Each row of a before or after table is a point. The points were changed in one or more steps. Then noise was added and the rows were shuffled. The steps act on how far a point lies along the listed directions, d1 being the first. Name the steps. A step turns or swaps two directions, mirrors them in a line or flattens them onto one, adds a multiple of one to another, or multiplies one. Angles are multiples of 10 degrees, from the lower direction toward the higher: turns from -170 to 170, lines from 10 to 170 but not 90. Use the fewest steps. Two steps may share a direction if one is a turn and the other turns, adds or multiplies; they go together, in the order done. Otherwise the lowest direction goes first.
(in the rows, 128 means zero)

Directions:
(1): [107 136 172]
(2): [112  81 129]
(3): [ 86 142 105]
Before (12 x 3)
[[154 139 112]
 [107  88 133]
 [ 96 155 133]
 [166 142 110]
 [124  92 115]
 [145 121 113]
 [183 128 107]
 [173 129 132]
 [ 99 153 139]
 [136 133 143]
 [136 108 102]
 [ 95 156 129]]
After (12 x 3)
[[114 144 143]
 [173 120 115]
 [134 134  76]
 [ 89 105 165]
 [ 89 112 170]
 [148 130  89]
 [134 163  89]
 [162 120 160]
 [169 117  82]
 [154 152  41]
 [135 141  61]
 [ 91 101 159]]
Steps: multiply d1 by 2; turn d2 and d3 by -100 degrees

Directions:
(1): [117 165 161 168 152 140]
(2): [ 89 145  88 112 163 130]
Before (8 x 6)
[[ 97 137  63  92 147 118]
 [ 56 224 148 175 203 139]
 [146 117 167 149  89 136]
 [121 140 149 153 163 131]
 [135 123 143 123 123 139]
 [112 113 111 124 113 139]
 [133 118 145 129 126 122]
 [142 134 127 137 145 110]]
After (8 x 6)
[[ 78 224 185 198 185 140]
 [133 114 140 124 125 121]
 [107 116 108 127 116 141]
 [149 103 154 137  82 132]
 [137 119 140 120 121 138]
 [145 134 128 137 145 109]
 [ 88 152  71 108 161 123]
 [129 138 159 156 156 131]]
Steps: turn d1 and d2 by -20 degrees

Directions:
(1): [147 124 150 132  76  86 137 152 165]
(2): [111 159  93 106 103 143 187 126 131]
(3): [129 136 163 120  86 162 119 150  78]
(4): [191 107  99 137 140 143 147 163 116]
Before (10 x 9)
[[153 130 122 142  97 150 154 164 113]
 [180  74 145 156 131 129  69 158 110]
 [149 115  87 126 145 126 165 151 135]
 [145 104 109 132 171 125 112 124 143]
 [161 114 148 136 123 130 134 134 107]
 [161 107  53 155 187  70 143 103 195]
 [147 124 138 142 128 125 145 140 134]
 [128 116 109 141 169 146 112 126 108]
 [184  96 159 137 147 131  88 148  85]
 [111 121 110 114 150 125 129 114 155]]
After (10 x 9)
[[158  98 102 137 170 127 132 148 123]
 [146 105 197 132 126 106  67 122 101]
 [113 124  98 109 164 141 131 112 143]
 [144 120 147 144 134 121 133 135 136]
 [111 116 117 141 172 143 101 119 106]
 [121 113 111 130 187 132  92 105 138]
 [174 110 145 155  94 132 135 176 121]
 [149 113 168 141 118 118 118 131 120]
 [116  87 181 147 111 103  44 129 127]
 [133 107  49 158 250 112 111  71 160]]
Steps: add 0.7 times d3 to d1; turn d2 and d4 by 50 degrees

Directions:
(1): [ 67 147 117 105 173 107 134 142 105  92 106 140]
(2): [148 130  88 110 165 157  91 164 112 175 119 134]
(3): [150 162  91 137  97 109 121 134 137 109 125 198]
(4): [136 170 121  87 117 189 155 107 109 108 151 121]
(5): [165 128  88 135 148 113 178 158 153 102 120  90]
Before (8 x 12)
[[ 80 155 127 108 152 118 173 125 107  91 107 108]
 [125 142  99 117 126 103 151 124 111  83 132 142]
 [131 133 127 151 100  94 106 116 135 116 112 189]
 [153 117 140 106 125 189 123 114 107 153 143 116]
 [188 148  90 112 145 202 156 150 130 147 134  84]
 [180 101  83 163 120 101 186 141 180 129 135  93]
 [208  79  71 141 178 126 112 213 152 182 114 104]
 [154 108 109 128 143 130 159 147 135 112 134 111]]
After (8 x 12)
[[143 109 162 129 103 152 135  99 122 129 140 123]
 [158 119 145 144 122 151 184 119 152 114 133  61]
 [158  63 171 150 135 113 191 135 166 108 139  31]
 [ 98 165  94 113 153 108 152 146 109 103  97 148]
 [131 122 125 129 138 134  97 129 115 149 116 148]
 [152 110 111 130 138 126 162 145 138 106 135 116]
 [127 131  90 112 152 115 133 142 103 112 126 131]
 [186 110  67 152 126 117 181 149 172 137 136  99]]
Steps: multiply d3 by 0.4; turn d2 and d3 by -120 degrees; multiply d4 by 0.4

Directions:
(1): [130 148 164 140 152  91 136 191  92 127 109 105 125 180 153 134 151  99]
(2): [208 146 105 101 121 146 130 138 120 120 125 130 189 141 107 109 166 138]
Before (12 x 18)
[[ 92 118 171 155 136  97 104 153 118 129 129 115 106 162 145 149 121 114]
 [ 60 118 161 162 138 104 132 136 111 126 140 130  66 116 155 131  82 115]
 [ 91 133 151 127 147 106 127 126 121 129 143 130 105 119 134 123 107 140]
 [ 96 123 130 119 149 127 139 130 127 124 125 123 123 125 133 135 120 130]
 [173 159 122 124 132 121 121 155 112 116 134 115 146 135 130 121 140 128]
 [ 15 123 189 188 163  82 114 185 113 130 115 101  45 180 160 164 101  85]
 [ 75 131 177 135 156  71 124 192  93 135 113 109  76 180 167 142 118  99]
 [125 143 154 129 142 122 129 148 111 132 129 117 133 156 124 125 141 130]
 [106 135 142 141 124 103 132 158 105 147 103 107 104 158 159 126 138  89]
 [239 156 100  75 117 148 141 139 128 132 117 128 219 127  78  98 171 144]
 [ 48 116 157 159 132  99 108 130 132 130 114 118  65 137 154 165  91 104]
 [ 96 120 126 140 136 129 106 106 128 129 135 120  94 105 134 147 103 113]]
After (12 x 18)
[[132 155 143 142 141 102 122 166 108 121 130 108 112 141 147 133 126 116]
 [ 93 106 114 138 110 149 125  76 144 123 158 154  96  69 119 119  75 149]
 [ 31  96 141 133 129 109 113 104 144 139 139 137  49 104 145 144  68 132]
 [  7  86 122 166 119 151 100  64 183 132 152 145  46  79 112 155  55 140]
 [ 80 102 105 133 102 149 100  63 169 127 135 144  96  84 115 150  80 141]
 [108 128 132 115 135 126 125 102 134 128 151 141 120 100 119 116 106 155]
 [105 120 119 112 142 139 138 117 135 124 130 129 131 114 124 132 119 137]
 [177 169 169 114 155  81 150 221  83 138  93  94 166 191 130 121 172  94]
 [ 73 115 128 143 111 121 126 114 132 151 117 121  82 118 150 130 108 104]
 [ 77  99 147 148 120 123  98 102 148 132 144 133  99 118 128 149  97 135]
 [134 122 101 123 124 150 105  90 135 124 141 129 125  93 115 136 113 129]
 [ 92 132 156 138 140 123 127 133 121 136 134 121 111 141 127 130 121 132]]
Steps: turn d1 and d2 by -70 degrees

Directions:
(1): [107 160  93  72 145  89 104 147 161  96 159  96 138 161 164  90 124 103
  98 128 164 167 160 127 142 134 135  96 144 157 168 116]
(2): [108 144  93 153 133 130 116  64 145 124  91 172 108 117 120  79 158 105
 157 146 153 101 111 157 165  81 111 101 129 122 144  74]
(3): [123  94 111  89 122 125  77 128 139 143 175 107 127 106 151  95 157 131
 159 145  84 133  90 203 134 153  98 166  96 114 121 144]
(4): [145  96 113 159  84  93 146 133 128 113 137 143 175 139  98  61 131 119
 107 125  84 127 189 120 159 117 123 103  89 133  86 154]
Before (12 x 32)
[[120 149 127 128 125 133 116 126 137 136 131 114 133 131 133 154 122 146
  119 129 123 132 119 130 109 131 130 154 136 138 141 111]
 [115 122 138 100 141 146  98 140 147 134 146  98 113 104 154 129 149 135
  174 148 113 137  68 180 122 170 108 163 117 114 144 147]
 [136  90 100 138 118 105 105 128 121 135 138 147 149 114  99  56 152 130
  146 131  74 113 134 162 154 124 111 143  84 125  85 133]
 [105 144 138 141 149 183 110  58 130 168  81 169  77  86 115 164 159 123
  208 155 147  80  41 152 102  83 102 174 135  99 139  74]
 [108 167  99 106 150 133 117 106 148 128 126 128 113 128 152 106 122 109
  127 146 177 140 105 132 142 119 141 115 140 123 164  88]
 [105 150 106 110 154 118 127  92 144 129  88 147 131 136 141 116 153 106
  149 131 155 114 124 126 168 125 136  97 152 102 152  87]
 [105 136  87  32 152  93  43 143 180 103 188  75 145 156 193  66 142 115
  102 126 147 182 139 180 146 163 125 137 130 158 178 128]
 [136  96 123 163 120 146  99  90 133 153 136 143 120 107 127  98 164 137
  169 136 105  98  89 191 145 120 101 156  82 117 110 127]
 [ 99 151 114  79 146 125  93 134 147 130 145 112 112 118 167 107 133 108
  139 138 155 142  96 150 117 143 131 135 141 142 154 119]
 [118 130  95 169  97  93 124  82 160 124 109 163 158 137 105  34 162  95
  139 139 107 118 192 162 188 105  98  86  96 134  94 124]
 [141 122 166  89 169 149 126 173 116 143 160  87 131 116 160 182  97 152
  130 124 126 147 113 134  96 185 123 178 120 118 126 161]
 [157 104 181 162  98 140 162 153  99 131 132 123 135 126  72 151 111 163
  104 109  88 121 152  79 108 122 115 147 113 119  84 161]]
After (12 x 32)
[[142 102 176 135 119 165 117 128 106 157 137 119  96  95  95 163 135 168
  152 127  88 111  77 139 100 129  94 185 115 101 104 141]
 [111 127 108  59 134  97  68 150 173 134 189  76 145 142 173  87 151 113
  137 137 103 169 150 199 141 181  99 141 111 141 124 161]
 [140  90 105 105 128  95  99 165 123 133 170 114 156 127 119  74 141 136
  130 124  72 137 141 155 137 151 116 153  90 133  92 156]
 [113 153 116  74 157 101 128 139 148 118 122 109 150 156 155 133 130 112
  120 122 151 146 150 105 150 156 148 101 157 118 157 118]
 [157 101 140 142 107 104 130 169 128 122 171 100 172 154 128 108 120 139
   98 106 100 145 176 117 130 154 136 132  85 153 101 178]
 [143 151 164 107 120 110 175 198 123 112 144  96 169 172 112 180  78 127
   74 103 139 161 201  18  75 136 163 128 142 159 117 166]
 [126 150 122 152 113 130 132 114 134 131 113 132 140 133 117 140 121 140
  115 126 124 121 136 116 122 116 132 140 134 137 133 106]
 [115 167 104 112 142 117 136 126 145 115 129 123 133 144 143 102 105 106
  100 137 175 153 143 102 142 119 152  98 141 135 155 102]
 [114 149 113 142 118 109 143 120 139 112 106 151 139 135 124  77 124  99
  114 129 156 127 158  98 143 103 146  87 136 150 127 115]
 [140 123 139 180 101 111 172 141 134 102 101 141 165 139  92  88 122 121
  120 126 113 126 177  90 153 126 133  93 105 134 106 153]
 [114 136  72 153 117  94 102  64 166  96  94 176 154 150 114   6 159  97
  110 129 152 120 180 145 201  76 122  76 115 147 143  82]
 [149 120 150 201 136 154 179  95 106 138  74 179 137 107  94 125 111 134
  144 130 131  89 146 103 142 103 119 123 106 107  94 116]]
Steps: mirror d1 and d2 in the line at 30 degrees; swap d3 and d4

Directions:
(1): [131 192 113 139 145 108 158 101 157 143 165 136 105 150  81 137 138  99
 122 134  75 160 122 164 148 160 110  48 146 157 164 144 133 159 170 102
 153 103 114 181 120 128 152 156 121 125 118 156 115 135  97 156 131 105
 132  80 126 109  88 125 113 102 118 197]
(2): [187 130 154 150 139 136 116 161 127 106 130 123 131 143 127 119  97 127
 112  93 139 155  82 126 124 143 133  94 114 127 144 124 159 223 118 135
 115 127  96 129 179 194  77 131 112 172  75 160 112 104 111 147 137 154
  87 119 167 165 172 104 124 157 134  93]
(3): [174  84 119 103 137 119 108  77 159  75 200 102 136 133 135 157 108 121
 111 129 105 130 116 157 151 137 110 142  97  96 125 152  85 111 112 121
 117 128  90  91 158 152 133 114  86 146 124 118 124 130 192 111 130 116
 143 128 147  96 112 192  75 154 179 171]
(4): [131 135 156 109 117 145 172  74 112 138  69 161 128 132 119  87 128  84
 116 129 121 134  96 147 159 115 134 117  79 162  89 141 135 138  46 100
 149 100 115 114 109 114 136 187  94 141 129 127  81 184 138 130  73 150
 104 168 137 120 112 165 165 143 128 113]
(5): [158 100 130 145 135  84 168 114  79 135 132 122 128 174  95 123 128 227
 110  94 110 150 161 183 165  90 127 146 111 157  99 112 145  71 125  83
 133  99  96  97 127 151 131 145 139 132 138 119 172 155 108 159 167 114
 113 103 126 140 172  99 120 121 123 121]
Before (10 x 64)
[[111  82 131 107 103 142 126  97 122 125 111 147 131 102 143 122 133 123
  118 135 132  96 144 124 138  90 128 178 103 117  78 120 109  75  77  94
  123 129 133  79  90  87 151 152 106 109 162  88 125 172 170 105 120 115
  123 162 107  90 111 170 149 113 134 116]
 [118 141 127 181 118 100 133 221  79 163  87 128 117 146 115 133 127 235
  129  85 152 135 168 108  84 105 140 140 163 124 154  93 172 128 179 142
  124 143 146 130 146 148  86 106 196 112 114 124 175  92  61 159 179 120
   98 102 116 183 200  27 145 111  78  64]
 [ 71 177 110 126 122 135 143 106 156 150 124 115 114 102 103 118 162  83
  147 172 117 137 157 111 110 146 126 110 137 139 132 143 116 114 146 114
  142 104 161 161  76  57 159 112 144  98 149 130 116 159 122 133 118 108
  171 147 108  98  55 133 142  80  88 183]
 [111 118 138 119 102 112 159  96  95 129 112 134 139 131 135 106 131 116
  118 136 122 120 133 132 148 114 124 168  95 160  98 133 118  61  77 101
  141 124 142  89  90 110 153 167 108 135 157 109 107 194 153 135 120 123
  108 153 109 102 127 143 152 153 135 117]
 [ 97 122 104 116 108 132 149 113 107 150  93 133 148 125 106 117 143 133
  118 143 143 105 162 121 147 108 131 153 112 140  89 118 119  78  78 115
  144 116 129 113 103  84 144 147 134 121 166  99 122 174 144 108 107 125
  140 173 102 107 122 135 160 120 131 120]
 [ 85 176 112 125 126 161 163 122 113 181  63 176 127 131 113  90 138 104
  146 149 115 127 132 121 123 127 141  98 152 167 136 126 163 133 152 130
  161 112 193 158  99  82 144 158 161 128 116 129 135 140  70 165 108 123
   99 135 101 152 102 104 182 100  81 100]
 [ 94 176 110 134 129 110 169  89 153 155 141 144 111 149  88 113 171 105
  131 130  96 134 153 149 152 132 109 103 137 164 124 129 146  88 166  78
  154 111 147 161  83  84 176 176 141 103 153 102 149 155  99 157 129  96
  147 101  91 107  81 143 137  87 111 185]
 [ 99 180 101 152 132 111 182 107 128 172  99 149 100 160  89 102 165 142
  122 132  91 152 143 158 151 126 121  84 136 161 117 121 151 102 117 102
  147 103 141 132  81 102 171 146 131 104 153 128 106 156  90 161  91 111
  112 111 102 127  93 117 158  99 107 146]
 [158 178 134 174 131 135 135 227 130 144 115 129 121 161 109 121 144 178
  150 112 144 142 108 102 108 133 129  76 166 132 179 113 184 210 197 123
  114 142 120 164 154 169  87 131 147 153  84 181 137  74  63 176 182 136
  104  81 148 195 191  54 141 116 116  96]
 [136 129 141 171 111  97 127 222  94 146 107 120 123 151 124 125 121 191
  134 105 152 156 154 108 104 114 147 123 154 148 156  90 175 165 182 138
  122 143 129 177 145 142 104 107 162 131 118 126 163  85  57 155 183 148
  122  95 121 165 173  42 144 105  99  81]]
After (10 x 64)
[[159 133 127 135 123 142 133 138 123 122 111 127 151 138 105 114 109 110
  100 115 144 135 107 120 141 136 130 103  98 134 115 121 141 188  72 125
  133 115  92 121 157 152  94 150 109 167 109 135  94 147 136 125 109 150
  103 161 146 136 152 125 148 152 143 100]
 [171 141 150 161 139 116 155 138 109 125 119 103 124 152  88  98 120 163
  112  97 128 180 124 145 131 126 133 100  97 155 118 124 168 181 114  92
  125  82  97 122 141 158  94 127 131 158  92 157 129 151  96 174 155 138
  105 132 159 157 154  86 134 119  96 117]
 [181  95 152 134 122 144 111 125 136  96 139 137 131 122 134 123  98 114
   98 100 129 133  92 131 137 118 127 123  92 113 111 123 137 188  82  99
  110 124  90  92 150 164 101 153  82 158  98 129 108 139 151 131 133 134
   84 137 152 122 148 149 131 141 145 102]
 [133 171 126 151 133 141 149 134 143 142  90 145 110 145 118  94 136  99
  116 121 118 152  93 127 132 144 129  75 118 138 125 126 158 187  86 131
  127 121 130 122 123 142 126 137 107 140 113 146  73 130 106 150  73 145
   87 135 137 148 115 126 162 137 125 107]
 [ 42 193 119 149 101 148 118 204 129 182  55 155 108  89 141 126 151 106
  159 145 160 103 150  54  54 137 141 121 182 113 170 115 144 148 171 174
  139 163 201 175 105  73 118 110 190  83 133 121 119  94  81 121 110 127
  128 142  94 150 116  76 176  97  70  91]
 [120 157 130 128 129 160 172 115  97 166  54 178 131 146 111  77 123 119
  131 127 117 138 113 135 136 119 143 100 125 172 119 124 173 151 118 120
  158 101 166 134 119 112 125 171 144 150 100 133 128 152  76 172 106 138
   76 144 120 164 129 108 182 121  91  76]
 [155 132 155 127 113 131 131 117 123 101 134 126 139 129 142 109 104  74
  109 121 128 138  83 117 135 147 121 126  90 144 127 141 130 160  78 121
  129 132 120 102 135 160 115 162  83 171 108 141  79 161 154 139 115 141
   86 147 146 121 138 144 138 180 151 110]
 [ 44 182 103 130 101 147 147 176 137 184  78 151 118 115 128 122 197 132
  185 183 143  86 163  79 102 116 130 133 184 131 149 124 134  80 192 126
  135 154 189 168  64  45 167 132 168  81 169 129 135 115  99 132 137 110
  167 124  85 134 106 104 169  76 101 135]
 [ 61 159 127 139  94 129 124 199 122 169  75 142 118 107 144 120 149 106
  158 157 156 120 158  71  85 126 148 130 169 145 155 104 144 136 174 159
  138 157 179 200  95  64 145 110 165  95 154 109 130 100  76 121 132 144
  156 129  93 130 100  80 172  89  90 105]
 [161 157 148 150 135 139 133 136 153 119 129 138 124 148 113  99 128  89
  117  91 133 149  89 121 134 145 123  90 115 145 133 124 176 207 132 105
  126 124 118 147 148 159 105 166 118 158  90 132 122 118 100 160 126 142
   97 118 144 154 140 127 139 138 126 115]]
Steps: multiply d1 by 0.4; turn d2 and d5 by -170 degrees; turn d3 and d4 by -20 degrees

Directions:
(1): [120 143 184 136 126 128 105  99 126 123 134 131 143 110 118  47 136 124
  59 130 142 132 167 109 121 150  82 138  88 128  58 106 149 126 147 104
 170 117 186 115 100 129 151  85 138 143 148 150  76 139 130 138 147 100
  88 124 102  85 146 130 138  95  81 149]
(2): [ 81 109 172 147 153 146 149 137 110 176  64 134 133 146 107 119 184 175
 116 107 113 141 110 162 170 114 139 154 106 120 153 124 131 146 108  91
 173 139 119 122 110 111 133 102 172  94 105 144 156  80 126 154 106 150
 119 141 161 175  86 161 172 146  90 177]
(3): [100  93  93 137 115 123 129  96 198 125 136 141 139 113 111 105  95 141
  99 129  70 173  41  91 169 116 168 137 108 142 135 114  97  97 129 168
 129 146 160 100 175 162  86 132 118 107 154 115 103 153 160 121 118 151
 115  97 131 107 123 162 144 141  79 136]
Before (9 x 64)
[[ 72 121 249 140 169 157 173 158  64 186  36 114 122 162 126 110 217 180
  116 101 143 128 158 208 169 112 116 170 118  98 149 140 147 183 107  48
  175 117 116 121  80  97 141  96 196  81  77 157 181  60  72 160 129 139
  136 150 182 196  76 129 163 162  91 193]
 [141 116 113 117 123 118 122 101 161 101 187 122 107 106 133  96  83 101
   84 136 122 151 117 110 126 143 141  93 133 136  93 108 121  92 141 167
  104 146 181 116 149 166 127 139  74 150 141 116  84 155 139 126 151 114
  130 101 112  71 143 128 108 122 128 116]
 [132  90  68 111 104 124 139 149 155 128 128 122 111 105 105 183 105 128
  176 124  90 148 103 123 158 110 182 101 159 109 218 140  99 106  98 180
   90 139  79 116 153 134  78 160 129 108 114 122 162 117 134 108 120 158
  151 138 162 141 108 125 102 159 162  91]
 [143 117  82 146 114 130 109 104 178  92 168 118 127 133 119 138  80  99
  119 154 104 150  82  99 138 124 133 126 137 133 130 115 112 128 132 163
  113 121 120 121 162 172 116 152  83 130 165 137 107 198 137  96 141 127
  122 101 123  91 116 113 110 111 121 127]
 [183 140  76 100  96 103 109 108 148  43 233 127 142 111 150 114  57  62
  118 156 128 115 143  68  46 164  85  89 128 141  75 115 125 104 136 159
   84  99 159 140 152 161 120 176  86 165 156 128  48 203 152  83 176  84
  122 108  61  37 173  81  80  96 165  88]
 [132 105 123 116  98 150 122  96 165 113 146 152 121 108 126 109 104 125
   76 141 100 153 117  84 111 110 143 126 128 143 115 112 129  94 124 170
  135 139 169  93 161 144 110 117 123 159 178 129 124 151 153 105 119 130
  125 111 118 102 141 141 141 124 104 125]
 [126 105 113 117  87 108  92  80 155 133 154 124 135  95 114  48  97 137
  111 135 121 165 104 102 141 125 113 139 109 129  91 108 113 114 141 151
  122 136 188 112 180 156 137 111 113 145 138 133  75 171 137 115 135 146
  119 105 102  91 150 134 148 117  95 133]
 [145 114  98 112  99 120 127 110 188  84 164 132 104 103 123 139  63  94
  117 142 109 136  79  76 106 124 146 119 125 120 103 137 108  92 161 182
   88 155 154  98 179 167 100 138  99 140 147 130  81 181 126 117 126 134
  107 103  93  76 175 107 117 118 127  87]
 [102 107 167 145 176 160 175 163  44 210  24 123 120 176 110 160 229 198
  165 106 134 114 128 199 171 110 104 133 115 108 176 112 131 163  92  67
  201 111  84 120  84 102 141 124 203 101  61 149 212  57 104 134  90 158
  142 170 205 228  57 143 179 154 132 187]]
After (9 x 64)
[[118  77  74 116 102 122 137 131 180 128 132 129 119  96  94 156 100 138
  147 123  69 165  76 104 174 113 188 109 141 113 205 131  92  93  99 187
  103 142 105 100 159 145  65 148 133 101 125 122 142 130 148 109 115 162
  137 127 160 124 108 141 115 160 128 105]
 [113 114 158 127 139 129 131 107 136 128 149 123 111 115 122  81 122 122
   70 121 129 151 126 133 145 140 131 105 116 129  94 104 134 104 131 134
  139 147 177 111 123 154 142 114 103 135 124 135  93 123 131 149 144 116
  122 112 127  98 125 144 134 128 106 145]
 [123 123 143 128 131 127 136 126 109 109 145 134 148 138 126 108 144 126
  106 132 115 126 135 124  98 144  92 125  98 128 108 111 139 133 107 104
  146 107 141 134 119 129 134 141 143 122 117 149  90 133 144 120 150 105
  111 134 108 104 115 117 137 115 120 153]
 [120 114 152 120  99 115  92  85 128 148 135 122 135  96 113  39 126 147
  103 132 140 159 135 124 139 127  96 144 101 123  79 104 129 129 143 127
  142 126 189 115 155 142 158  92 131 144 126 145  80 154 125 127 136 137
  110 115 103 103 144 137 157 112  88 151]
 [123 109 154 118 105 155 122 101 148 125 130 149 121 109 124  92 125 135
   67 136 108 150 134  93 113 114 128 136 117 139 104 110 143 104 123 147
  156 131 171  95 140 133 124 100 138 157 173 143 124 138 146 116 118 124
  116 119 119 110 138 148 151 119  90 142]
 [164 123  81 120 141 132 150 148  86 145 118 119 111 151 135 186 138 134
  185 136 139 104 116 143 125 122 110  99 149 121 158 120 117 132 114 136
  128 107  96 122 132 134 115 169 139 137  99 117 177 127 117  94 111 143
  162 142 168 167 108 104 119 142 183 116]
 [116 112 120 155 128 140 112 102 165 115 135 124 137 140 106 112 114 122
   93 143 104 157  84 116 157 122 125 139 112 126 123 109 121 139 128 138
  148 121 131 116 148 164 125 129 108 115 158 151 109 177 137 114 133 129
  106 108 135 105 101 132 134 113  93 160]
 [112 107 148 128 119 134 136 112 168 120 118 138 111 112 108 114 115 126
   93 126 108 142  86 100 132 123 134 141  98 117  95 129 119 109 150 141
  133 152 158  94 151 153 117 108 132 120 135 149  89 145 120 139 117 139
   92 112 106 103 150 128 148 119  91 126]
 [139 141 168 109 136 133 152 152  94 125 120 107 114 138 154 147 140 122
  150 127 159 113 167 168 115 120 113 134 161 109 137 150 138 160 129 111
  100 105 109 132 113 117 122 146 132 125 104 129 158 120  79 126 154 119
  160 134 148 143 123  86  99 150 154 122]]
Steps: turn d1 and d3 by -30 degrees; multiply d2 by 0
